Each wall is flat, endless, passes through zero and stands at right angles to its row. A trip goes straight from one point to another. Which walls does it cross, in order?

Walls:
(1): |  0.66 | -2.50 | -0.83 |
(2): |  0.36 |  0.80 | -0.06 |
(3): | -2.15 | -1.77 | -1.74 |
(4): |  4.24 | -1.26 |  2.64 |
(5): | 0.41 | 1.44 | 0.81 |
Trips:
| 2.18 | 0.05 | 0.49 | to |  0.80 | -1.61 | -1.48 | => 5, 2, 3
| 1.37 | 0.89 | 1.02 | to | -1.14 |  1.41 | -0.47 | => 4, 3
|  1.55 | -1.49 |  0.57 | to |  0.43 |  0.11 | -1.15 | => 3, 2, 4
| -0.05 | -1.55 |  0.24 | to | -0.03 | -1.23 |  2.62 | => 3, 5

Walls:
(1): | -1.25 |  0.56 |  0.14 | -1.19 | -1.40 | -1.72 | -0.51 | -0.38 | -0.83 |  2.02 | -2.19 |  0.37 |
(2): | -0.36 | -0.37 |  0.62 | -1.28 | -0.07 |  2.11 | -0.57 | -0.50 | -1.52 | -0.15 | -1.15 |  0.52 |
(3): |  1.42 |  1.78 | -2.10 |  2.21 | -0.94 |  0.80 | -0.38 | -0.30 | -0.89 | -0.81 |  0.58 |  0.46 |
(4): | -0.17 |  2.80 | -1.50 | -4.06 |  1.51 | -0.55 |  1.27 | -1.04 |  0.00 |  0.77 |  2.48 | -0.17 |
(5): | -0.30 | -0.37 | -0.79 |  1.14 |  1.04 |  1.45 | -0.36 |  0.26 | -0.46 | -0.82 |  1.96 |  0.91 |
(6): | -0.76 | -0.11 | -1.00 |  0.95 |  0.73 | -2.68 | -1.66 |  2.27 | -0.11 |  1.90 |  0.87 |  0.78 |
(7): | -0.78 | -0.59 |  2.01 |  0.22 |  0.42 |  1.61 |  2.85 | -1.81 | -0.24 | -0.40 |  0.33 |  2.41 |
(8): |  2.12 |  1.62 |  0.00 |  2.33 |  1.54 | -1.04 | -3.55 | -1.70 | -0.39 | -0.81 |  2.42 |  1.47 |
(9): |  0.62 |  1.12 |  0.01 | -0.44 |  0.88 |  2.20 | -1.33 | -0.76 | -0.45 | -1.90 | -4.76 |  0.72 |
Trips:
|  0.31 | -0.47 | -2.50 |  2.33 | -1.66 |  1.57 |  0.01 |  0.64 |  3.08 |  2.51 | -0.20 | -0.62 | to | -0.69 | -0.26 | -0.89 |  0.85 | -3.26 |  0.25 |  0.70 | -0.23 | -2.15 | -0.75 |  0.52 | -0.48 | => 1, 6, 2, 7
|  2.00 | -2.17 |  2.84 |  0.84 | -0.06 | -1.75 |  0.77 | -0.99 |  0.81 | -0.12 |  0.92 |  0.36 | to |  1.83 |  0.87 |  3.26 |  0.97 |  1.68 | -2.67 |  1.61 |  2.71 |  0.86 | -0.38 |  0.49 | -3.09 | => 6, 7, 8
